Every row gives one point. The last column is the point's height on a tilted bowl or saddle (a function of degree 2), plus a little noise. Along how many of its main directions does it bend up, bend down or stay straight?

Points:
[[ -2 -31  33]
 [-43 -16   7]
 [-19 -31  32]
 [-13  51  60]
 [-29  11  20]
 [ 60  16 -34]
 [-17 -13  22]
 [  4  22  28]
 [  0  22  28]
 [  8   7  19]]
Directions: 1 up, 1 down, 0 straight

Points, 17 rows:
[[ 17  -5 -38  18]
 [-25  10  30  22]
 [-26  40  27  40]
 [-46  -6  -1 -14]
 [ 37   7  19 -21]
 [ 15  20   7   4]
 [-48 -16  -3 -20]
 [ 60  13 -30 -60]
 [-32  11  -8   0]
 [-28 -17   9  -6]
 [ 44   2  -9 -31]
 [ 22  23  14   2]
 [ 17   1  17   0]
 [-23   6  41  25]
 [ 12  10  -7   3]
 [  5  36   4   8]
 [  0 -28 -25  24]]
Directions: 1 up, 2 down, 0 straight

Points:
[[-17  -9 -19 -24   3 -18   1]
 [ -9 -22   2  21   1  -2  -1]
 [ 16   5  11 -24 -39  -3  25]
 [  0   2   4   2  13  -4  -9]
 [ 11  10   0  26  20  18  12]
 [-28  12   1  -4  -2   5 -11]
 [ -4 -10  23   9   4   8   1]
 [ 14 -15 -15  -9 -60  14  60]
 [-20 -12   4  11 -46 -13  17]
 [ -4  -4   0  -2   2   9  -7]
 [  3 -19  18  11  -7   1   4]
 [-12  16  33 -50   0  -9  40]
 [-11 -23 -25  21  20 -18  -8]
 [-21   4 -32  -9   9   4   5]
 [ 28 -17  43 -31 -25  -9  50]
 [-33  36  -7  36  21 -17  31]
 [ 12   7   9  -5 -18 -16   3]
 [  8  12   9  32  -8  18  10]
 [ -1 -43 -10  27 -22   9  41]
 [  1  -8  25  -2 -14  -1   2]
 [ 39   6  -3   2  30 -14  -2]
 [ 18 -27  22 -29  -3  16  30]
 [ -7 -11   1   0  32  -9  -8]
 [ -6  26 -11  -8   0 -24   5]
 [ -6   7  -6  13   5  -3  -9]
 [  3   0 -18 -25 -20  30  33]
 [-24   4 -10 -22 -20  20  10]
 [ 11 -35 -36   6  -6  -7  18]
 [  3  15 -19   3  -4  10  -4]
 [-23   3  22  -6  -5  28   3]
 [ 37   8 -20 -14   4  13  10]
 [-16  32  -3  -4 -38 -14   8]
 [-24   0  19  37  -9  -8  17]
 [  7  -2 -10   4   6  -7 -11]
 [  8  32  15  11  -8  -8   5]
 [ 22  22  10 -22   8  33  22]
 [ -5  -2  -8  -2  19 -19 -12]
 [  9  -3  -6  10  15   1  -7]
 [ -2  -4   7   3  -3  22   1]]
Directions: 4 up, 0 down, 2 straight

Points:
[[ -3   6  13 -18   0  -4  16 -17   7]
 [ -8 -11  -1  -1 -24  24 -16  -5  11]
 [  3  -9 -11 -37   9  -7 -10   8   1]
 [ -1 -16  -2  -7  11 -20  31   6  13]
 [  4  -3   2   2  22  12 -35  34  13]
 [  3   0  17  -1  10   0  37  10   9]
 [-11  -5  24  11   3 -11  -6 -16  13]
 [-14 -17 -34   5  -3 -11 -11  11  14]
 [-34  16  -1   7   9 -30   8  13   9]
 [ 30   0  -3  20  28 -16  36  -1  11]
 [-19  10   0  15  37 -15 -12 -22  19]
 [ -5  13   8   0  -2  18 -20  21  11]
 [  1  27  -4   0  11  32 -23   6  19]
 [ -1   8  12  -2 -18  27 -33  -1  17]
 [-36 -18  -3  10 -10 -16  18  -2  18]
 [  8   9   2  -9  16  19   4  19   7]
 [ -7   9 -14  -5  20 -22  -9   6   4]
 [ 22 -15 -10   9 -31  17  -4   7  14]
 [  0  19 -16 -16  10  -8 -17  16   4]
 [-30 -14   5 -25  19  19  -1  20  16]
 [ 18   5   7  -1  39   9  -6  25   6]
 [-14 -18  23  -6 -20 -18  -3  -4  13]
 [ 12  -2 -22  29   9   5 -16  26  20]
 [ -3  -2   3  -9   6  -7  15 -30  12]
 [-23 -18  -3  26  -8 -17  11  -7  18]
 [-37 -22  29   9 -31 -34  22   9  28]
 [-12  16   6  -1   2  16 -16  -2  10]
 [  9  -2  23  23  -6   8   5 -19  12]
 [  2  -7  -8  -1  39 -14  17   3   9]
 [  4   8 -14 -29 -15  15  20  14  11]
 [ 27 -10   1  11 -50 -13  -9   7  21]
 [ 11  -9  -3  -9 -13  23  12  17  10]
 [ -4  -9   8 -12  10   3  29  17  11]
 [ -5   4   4  14  15   4  -7   6   7]
 [ 12  24  -6 -14 -13 -43  16  11  16]
 [ -5 -17  -3 -22 -13   9 -23 -30  14]
 [ -5  23   7  11  18   8  29  40  16]
 [  7  -8  -7   2 -38  24   6 -43  13]
 [ 29 -19  -5  11  -4 -16 -13   1  18]
 [ 15 -14 -15  11   8 -46   5 -19  26]
 [ -5  -4 -45   5 -11  -5  -4 -10  16]
 [-17   7   4 -45 -46   2  14  23  20]
 [  3   4  -2 -21  21  18   6 -32  18]
 [-18  22  -6 -43  26   0  12  11  14]
 [ -6 -32   0   2 -20  24  -1  19  20]
 [ 33  13  -7 -21  39   6 -17 -13  10]
 [ 10  -3  -4  46  -3  11  17  -2  16]
 [ 38  -6  12  -8  14 -36  23  21  11]
 [ 27   3  41  -9  20 -19  14 -13   9]
 [-42  15  -4   4  -3   7 -23  -4  10]
 [-18   5   6  21  29  12  11  -9  15]
 [  9   8  30  33 -20 -15  -2 -20  18]
 [-32   8 -22  12 -13  15   2 -23  18]
 [  2 -10  -7  -5 -15   0  15   4   7]
 [-16  -6   8 -14  -5 -18   0   5   6]
 [  3  23  10  36  15 -23   9 -32  22]
 [-16  -3   3  17   5  -2  23  37  15]
 [ -3  -7   5  20 -24 -14  -1   2  11]
 [-11   9  -7  -6 -17   4 -21  -3   6]
 [-21   3  11 -11  -9 -23 -29  29   8]
 [  3 -17 -16  -4 -16  18  -6   7  10]
 [ 17  -5  13  -3   7 -28  38  -6  10]
 [  8  -8  10  14   5 -12   2  10   8]
 [-23   4   7 -25 -17   7  21   2  12]
 [-13  -5   6  -7 -23   6 -10   3   6]
 [ -9 -21 -32 -12 -11  -2 -13   0  10]
 [ 30  18  32 -13  10   6 -23  30  20]
 [ -3  -5   2  36  17  31  -7  18  19]
 [-20   4  -2 -44  -2   5  17 -13  15]
 [ 32  12  38  27 -11  -1  11   2  14]
 [-13   3  12  11  23 -30   1   1   8]
 [ -7   7  21  11 -52 -18  10  -4  13]
 [ 10 -40 -23  60  -7  -8 -21 -11  60]]
Directions: 5 up, 0 down, 3 straight

Points:
[[ -4  -4  15 -34  33   8   1   2 -12]
 [-15  18 -18  17  -2 -11  25   0  -2]
 [ 15  -6 -16  -6 -11 -10  -7  -7   4]
 [  8   9 -11  10   7 -16  11  22   6]
 [-23 -25   1 -10   2  24 -10  -2  -7]
 [ 11 -30  -2   2 -14 -28  54  -9   5]
 [-12  16  28  -8   2  13  11  13   6]
 [ 52  26  10  -3  26  17 -17  15 -13]
 [ -2  -6 -16  -4 -10   9 -16 -36  -2]
 [  5  -1  10  -4 -28 -37  -1 -16  11]
 [ 22 -15 -11  -1  33 -29  47   1  31]
 [  5 -11 -11 -11 -14  18 -36  -5   3]
 [ 25   2 -11  11   9   2  -9   4   0]
 [-22  -4 -14  43 -21 -19  17  26  -9]
 [ 16 -21  52   6   5  -5  -8  17  -8]
 [ -1  50  32  -6 -16   0 -33   9  36]
 [  2 -17 -16 -17  21  36  14  25  -8]
 [-22 -12  22 -15 -15  29 -20   2  -3]
 [-12 -13  15 -23 -11  30 -24 -20  -9]
 [  4 -25 -23 -23   7  44  -8  24 -20]
 [  3  37   7  -8 -21 -17  -5  31  38]
 [-40  20  -6   6  52  -9  23 -31 -15]
 [ 58  12 -29  -6  17  -8  59 -11  60]
 [ 15  -4 -11  21 -33   5  21  43   8]
 [ 27  30 -36   1   9  -2  26  30  30]
 [-34  21  -4  20   0  15  55   3   8]
 [-21  29  -6 -18 -34 -38  16 -18  26]
 [ 23  47 -10  -1  -9 -13  36  18  45]
 [ 24 -44  -9  -2  11   4  17  21   4]
 [ -3 -18  21  17 -29  30 -14 -18   0]
 [ 13 -16 -11  29 -20 -36   6 -16  -9]
 [  4  21 -16 -27  21   2  -2 -16   7]
 [  4  11   3 -20 -47  19  25  20   2]
 [ 10 -26   2  35   1 -27   5  23   0]
 [  2  40 -31   9 -11 -53  13 -33   7]
 [  2  -1  -1  -5 -11 -25 -31   2  19]
 [ -2  -2   4 -38   1   9   5  -4  -5]
 [  2 -16   2  -5   1  -4 -19   6   3]
 [ 55  54 -18  10  48 -22 -52 -47 -36]
 [ 17  19   5  10  25  41 -19  -1   0]
 [-14   0  44 -12  55 -18  28  36 -18]
 [  2  16 -39 -10  -7  14  -6   2   2]
 [ 34 -37 -12 -23  -2  22  14 -26  -2]
 [ 18  22 -12 -11   6  -4   6   9  13]
 [-10  12 -25 -27  -8 -39  33  20  31]
 [  0 -31   7  35  -1 -26  -8   8   5]
 [ -6  -4 -29  29 -18  -9 -34  -6   8]
 [ 17 -13 -24  10  -1 -18  13  36   5]
 [ 23  30  38   3  40  -7  17  36  -2]
 [-21  20  10  28   2   5  -7 -26  -2]
 [ -1   7  16 -12  41 -36 -26  41 -11]
 [ -7  28 -19 -10  -3  13 -13 -14   5]
 [ -6   0  21   5   7 -17 -14 -14   3]
 [-24  -4  13 -23  25  -3 -28  -3  -3]
 [ -3  -7 -23 -16  15   6 -47  15   1]
 [ 17  20  17  39  31  16  35  -5  14]
 [ 60 -34 -29 -29  18  -9 -40  29  -2]
 [ 23  -5   7   9 -29  12 -33  -5   1]
 [-23 -27  25  22  39  -7  42   5   4]
 [-22   3  17 -55  -9  39  -3  -3 -28]
 [-25  -1  16 -10  26 -48  47  -6  15]
 [  6  17   9  16 -12 -19  24  12   9]
 [-12 -31  -3 -39 -11  13 -16  11 -18]
 [-46  42  20  10  -5 -21 -17 -23  17]
 [-17  18 -38  -3 -11   6  21 -28  -8]
 [-25  -5 -39  11  40  21 -30  -1 -12]
 [ -1   0  -8 -11   8  23  45 -40  11]
 [-13 -29 -10   2 -13   7   0  -7  -5]
 [ 26 -19  -4  -5  25  14 -11   3  -2]
 [ -6  34   7  -4   6   5  10 -42   1]
 [  3  -5   7 -47   4   8  20  -6  -3]
 [-19  11  -5 -39   6 -41 -36  37  36]
 [ 20  17  25  42  17  20 -44   5   2]
 [ 32 -27   6   8  34  11 -37   9  -5]
 [ 13   8 -17  -1 -27  29 -10  27   7]
 [-19  10 -24  14   3   9  42   3   2]]
Directions: 3 up, 3 down, 2 straight

Points (72 x 9):
[[-19 -17  -1   0  -1 -12 -39  22 -18]
 [ 16  -5 -18  -7 -31 -11  45  -3  -7]
 [  4 -21  -6  14  -9  -5  -1 -14 -15]
 [-20  34   8   0   6 -11  10 -20 -16]
 [-33 -10   9   6 -20   7  -3  25 -27]
 [ 20   1  -2  38  31 -14  39 -21 -22]
 [-23 -18 -20  -4 -21  -8  -8  -5 -23]
 [-30 -12   4   3   7 -26   1 -14 -42]
 [  3 -19   7  10  14  33 -21  11 -27]
 [ 37  -9 -21   0  37 -25  -3  46 -54]
 [-37  14   8   6  15 -15  13  -2 -37]
 [ -4  43 -13  17  -8 -23 -27   3 -16]
 [ 12 -12  27 -13   5   1  -4 -12   0]
 [  3  -9   8 -19  -4  19   8   0  -8]
 [ 23  -2   6  -7  15   5  13  -5  -2]
 [ 25   2   3  13   7   3  -6  30 -10]
 [ 14 -18   3   8   1 -12 -13  11  -6]
 [  8 -17 -23  15  -4  17  11  10 -35]
 [ -3 -14  -1  19  11  -6 -21  -8 -11]
 [-10 -12  32 -17 -21 -20  17   6   0]
 [ 28 -10 -41  13 -11 -11   4  25 -15]
 [ -9   0  -6  22  24  -5   3 -13 -17]
 [  7 -16   9  -1   3  11   0 -36  -7]
 [-14 -17 -45   8   6  -4 -35   4 -30]
 [ -3 -21  17 -11 -12  -7  18   6   2]
 [ -7 -10   9   2 -13 -15   1  20  -1]
 [ -1  -8 -22  -5 -13  -3  22  11 -12]
 [-25  -7  -7   4  24   0  12  26 -38]
 [-20  -8  -7 -21 -36  13 -13 -18 -16]
 [ -4 -35  -3  10   2  -2 -11   7 -24]
 [ -9  -4  15  -9  -4  11  18 -14 -15]
 [-10 -18   5 -22   9   4  20   3  -5]
 [  0   8   3   9   4   3 -22 -14   8]
 [-25  14   2   7  -7  29 -19  36  -2]
 [ 20  21  27   3   3   9  14  -5  -5]
 [ -7 -27  -5  13  27  -7 -19   4 -35]
 [ 21 -10  14 -32  -8  -4  -6  -1  -3]
 [ 12   8  14  31  10 -12  12  16  -3]
 [ 13  12  35   0   9   1  32   1   5]
 [  4 -28  12  25 -43  -9  -4  -5 -24]
 [ 17  10 -18  19  10  33   4 -18 -12]
 [  0  16  22  17  20 -20 -18  -4  -7]
 [  3 -15   2   6  18 -20   1  10 -14]
 [  1  17  -4   7  -8 -34  38  -5 -23]
 [ 52  18   8  36  27   9  18   9 -18]
 [ 15  37  -8   8   3  11  -7  41  -4]
 [ -6   5   1  -4 -16 -14  27  14  -5]
 [ 12  30  23   3  -6  -4   4  17   3]
 [-16  -6 -38   4   9   8 -15 -25   3]
 [ 24 -18   5  13 -20   6   4  19  -6]
 [  0   2  -5  24   1 -23   9  11 -18]
 [ 17 -21 -25   8   9 -11 -58  -2 -40]
 [ 14  -3  11   5  17   2 -18 -26   3]
 [  4  -5  -4 -22 -35  35  30 -13 -60]
 [ -6  -8  32 -19   6   5 -14 -12   4]
 [ -3  39  11 -24  29 -24  -9 -21 -22]
 [ 36  12 -39  -7  -9  33  -7   2 -39]
 [-18   8 -21 -20  28 -33  -3  16 -43]
 [-11  21 -21 -14   5 -13  37  -5 -16]
 [-30 -23  -5   6 -26  32 -14  26 -41]
 [ 24  -1  15  -5  14  -8  -7   6  -3]
 [ 14 -60  -3   0  20   2  -5  -7 -39]
 [-40  27 -14 -15  22   3 -19  30  -4]
 [ 12   9 -17  11 -23  -9 -14  -4  -7]
 [ 26 -18   2 -25  -7  15  -2 -15 -19]
 [ 20  17   4   8   1   7 -24 -32   4]
 [ 37  15 -10 -22  43  -5   9   4 -24]
 [ -9   3   5  -8  -8  20  16   7 -13]
 [ 13  -6 -16 -18 -14  -7 -15  14  -5]
 [ -2  -7 -10   3  28  -4  -4 -14  -9]
 [ -4 -20 -10 -12  16  22 -15  24 -29]
 [ -2  -8  -9  -3 -12  19  -9  22 -13]]
Directions: 1 up, 3 down, 4 straight

Points, 77 rows:
[[  7  -2  20   2 -13  -9   0  14   4]
 [  7  13  -6  -4 -17 -15 -16  11  -7]
 [ 55 -28  30 -16 -18   6 -11   3  29]
 [-43  16  12  35  -7  11  12 -11  22]
 [-34   9  -3  10  -8  -5  -4  19  -2]
 [-13  16   7   1  32  -8   9 -12  16]
 [-16 -18 -12  35  -2 -13  -8   6  13]
 [ 11 -18  10  19   7  -2  10 -34  10]
 [ -4  -6  16  19 -47  -2 -18 -33 -50]
 [ 19   7 -15  -6   5  16  21  -7   3]
 [ 50  -2  20  31   8  -8   4 -24  25]
 [ 24  -8   8 -20 -15  12 -13  -6  27]
 [  2   0  -5  -7   8  -6  -8  13   6]
 [ 23  14 -14  25  36   2   5  -9   6]
 [  1  21   7  34  -9  16 -13   9   3]
 [-15  -3  29 -18   2  35  -2 -23   0]
 [-11  32 -16  -2  18 -12 -14  -1 -16]
 [ -9  -1   5 -24   0  13  -7  17   9]
 [ 22  27 -29 -40  25 -16  10  19 -12]
 [ 20   2  -5  10  11   1   8   9   3]
 [  0  19  15   1 -14  -7  20  -7  -1]
 [ -9   6   8   3  -5 -17   4 -19  -4]
 [ 11  17  -9   8  11  -3  -5 -30  -7]
 [  1 -39   0 -22  -6  -3 -38  -3 -12]
 [ 16  21   4 -14 -11   2 -21   5  -1]
 [  2  -8 -31  -9  16 -17  41 -29 -20]
 [ 30   3  21  -5  -6 -35  45  10  -3]
 [ -7  11  -7   2  36  18   0  18   5]
 [ 15 -26 -23 -10   2   8   2 -26 -10]
 [ 29   3   0   5 -10  23 -17  -2  16]
 [ -4  32  30  17 -12  14 -39  -6 -44]
 [ -9  -1 -14  -3  19 -18  15  10  -1]
 [ 29   7 -37  -7 -19  14  -6  -8  -5]
 [ 12  24  11 -18  33   9  -6  13  -1]
 [ 33  17  -8  34  12 -17  14  -5 -13]
 [ -3 -25  35 -27   7  -2   5  10 -17]
 [ 22  15  22  29 -16   0   7  30 -17]
 [ 23   4   7 -33  34  15  -8  21   1]
 [ -3   2 -24 -17  -3 -38  23 -14  -1]
 [ 29  11  23 -41  20  -1 -26  10   8]
 [-13 -21  -1   9 -24  -9  10   5   3]
 [ 15 -35  -2  -6  27  -9 -23 -22  -6]
 [ 27  18  15  35  -9   2   0 -16   0]
 [-15   3   0  40 -19   4 -13 -15  -2]
 [-11 -21   2   8  -8   0   1 -13   0]
 [ -1 -19  -4  22 -12  28  19  31  -3]
 [ -5 -24  32 -12   9  41  -8  38 -25]
 [ -7   1  40  44  13  10   1  -1  60]
 [ 27  17 -10 -26  45  -7 -27  -7  14]
 [-23  -6  -8  -8  15   0 -60   3 -15]
 [-11  -2  15  36  -4  -1   0  -6  27]
 [-10   0  22  26   2  19  33   6  39]
 [  4   0   9   1 -11 -18  30  18   0]
 [  1  -4  11  25  24 -10  11 -22  31]
 [  3 -36  -5   3  16   1 -17 -34 -22]
 [ 26 -16 -20 -18 -32  -1  -2  -3  26]
 [ 44 -30  26 -10  22 -11   1  37 -46]
 [ 29  24  24 -23  -1 -15  14 -28   4]
 [ -4   8   3  13 -14  14  17   8  11]
 [ 15  -9 -17  19 -46 -27  15 -24 -30]
 [  6  -2  12 -18  -3   2  -5  -2  14]
 [ 48  -8  -5  30   8 -13  -2   3   2]
 [ -7  14   3   3   0   6  -1  14   4]
 [ 11 -16  11 -47 -14 -27 -20  -5  21]
 [  2  -2  26  -8 -19 -29  25   2   3]
 [-12 -16   7  24   6  29   8  -7  25]
 [ 19   5 -27  18  11   2   3 -11  -9]
 [  5 -21   7  25   4 -11 -11 -22  10]
 [ 10 -23  -8 -16  -7  -2  13 -14   9]
 [  7 -23 -10   4   6  15 -13  12   4]
 [-41   1  23   2  28  30  23  26  16]
 [-12  22   8  20  12  21   6   0  21]
 [ 12  -4  11  28  30  36 -16  -6  43]
 [ 23  -5   1   7  28  -3   7   4  10]
 [ 20  27 -10  23 -28 -34   7 -16 -56]
 [-16 -20  13 -14 -21 -15 -19 -13 -24]
 [ -5  13 -25   0  18  -9  21   7 -10]]
Directions: 1 up, 3 down, 4 straight

Points, 77 rows:
[[  7 -13  11 -23  -2 -10  11   9   2]
 [  4  13  10 -26  -4  34  -8  12 -13]
 [ 50  -7  -3  -5  38  -9 -28  29 -21]
 [ -1  13 -30  -2 -16  15  -4  -6 -12]
 [  2  -6  -3   8 -36  -1  -9   4 -13]
 [  4  12  21 -19  10  -8 -15 -21  -1]
 [-23 -20 -16   7  15 -20  -6 -33   1]
 [  1  24  -5 -22   0  -6  40  21  -9]
 [  1   6 -35 -28 -14 -19 -15  -8 -10]
 [ 15   4 -30  -7  36 -25  15 -25  -9]
 [ 13  -3  18  10  58   5 -24  14 -10]
 [  1   4 -11  16  31  23 -20 -36 -13]
 [-19  31   5 -14 -12 -36  41 -10  -8]
 [ 20   2   6  -1 -30 -36 -18 -17 -12]
 [-16  18  -3 -11  15  43  22  22 -18]
 [-16 -27   8  -2 -19   2 -16 -22  -6]
 [ 12   4  43  -4  38  30  -4 -13 -19]
 [-16  -2  44  -9 -22  23  28 -15 -15]
 [-23  27 -22  12   5 -18   1  23  -7]
 [ -2 -22  14 -18  12  19   3  19  -4]
 [ 13   3 -26   9  16  -8  26 -15 -11]
 [  0 -41 -14 -17   0 -26  -8  33 -12]
 [ 34  -2 -16 -28 -18  -9 -17 -15 -22]
 [  0   2   6  21 -11  15 -48  21 -11]
 [ 11  10 -30 -29 -24  -3   1  -2 -18]
 [ 39   1   4 -26 -27  33 -20 -18 -42]
 [ -6  12  16  14 -24 -40  -3  29 -11]
 [ 19  30  15  -8   7  13  45 -43 -27]
 [-13   5 -13 -16  28 -34   6  48 -10]
 [ 22  21  16   3  39 -19  -3 -49 -18]
 [  6 -60 -12   5  14  18   2  11 -27]
 [-29 -11 -35  -5   3  -6 -14 -16   0]
 [ 11  -8 -22   2 -46  23  -9  24 -37]
 [ 43  45  16 -43   6  57 -19 -12 -60]
 [ 15  16   0  16  18 -34  12  25 -11]
 [ 12 -42  -7 -16   8 -37  12  -5  -6]
 [ 19   5  -8  33  -5  17   7 -30 -25]
 [-24 -33 -24  24 -41 -10  36  -5 -31]
 [ -5 -31  30  17  -4   4  27  -5 -10]
 [  4  14 -21  29  25  -1  31   8 -18]
 [ 10  16   2  30  18  24  24  37 -31]
 [ 19  27  25  -9  -2   0   1  18  -9]
 [ 24  14 -34 -21   4 -17 -19  -8 -13]
 [ -9  -3 -29 -17  -6 -35  -7  -7  -2]
 [  5 -20  15  -1  33 -18 -24  26   1]
 [ 11  23 -45 -10  32  47 -13  23 -34]
 [ 41  31  21 -18 -16 -17 -19  23 -21]
 [-40 -36  10  -9  30  27  53   0 -19]
 [-22 -26 -55  56   7  24  -2   2 -38]
 [-10  -8 -24  33 -20  12  19   2 -22]
 [ 21 -21   0 -11 -14 -10  21 -28 -14]
 [  8  24 -12  47  23  49 -15  42 -49]
 [-23  11 -28  29 -13   6   2  12 -11]
 [ 16  -9   8 -32  16 -11   6  21   1]
 [ -2 -14  -7   8  17  -4  28  10  -5]
 [ 10  38 -33  -5  15   0  -5   7 -13]
 [  0  52  11 -16 -16 -11  -4  14 -14]
 [-32   0  -9  -8   8 -11 -17 -31   6]
 [  4 -17  34  25  -3 -25  -8 -21  -6]
 [ -8  -3 -21 -22  13 -55  12 -27  -4]
 [ -6  14 -18  -9 -40  26  22  -3 -24]
 [ -1 -30  11  -2  -8 -14   0   1  -1]
 [ 58  20  24   1 -16 -31 -17 -20 -29]
 [-54  13 -12  14  -1 -19  23 -39  -5]
 [ 34  14   6   0   5  -3   5 -21 -13]
 [  1  -3  -7   5  10  18 -19   0  -5]
 [ -6  20 -17 -13 -16 -41  -1 -30  -5]
 [-15 -36  19  25  17 -22   1 -33  -6]
 [ 10 -31  11  17   5   1  16  43 -19]
 [-49   5 -29  30  20  10  28  -6 -13]
 [ -5 -20 -26 -25  -2 -12  37  -1  -9]
 [-31  13  13   0   1   9  17  18  -3]
 [ 53  -7 -10 -40 -24  -9   9 -17 -33]
 [ 15 -26 -36  -4 -19  -8   5   1 -24]
 [ 57  20  32 -40   7  13   4 -13 -31]
 [ 10  45 -30 -38  -7   4 -21 -15 -22]
 [ 29   3  11  11 -57  34  19  20 -52]]
Directions: 0 up, 7 down, 1 straight
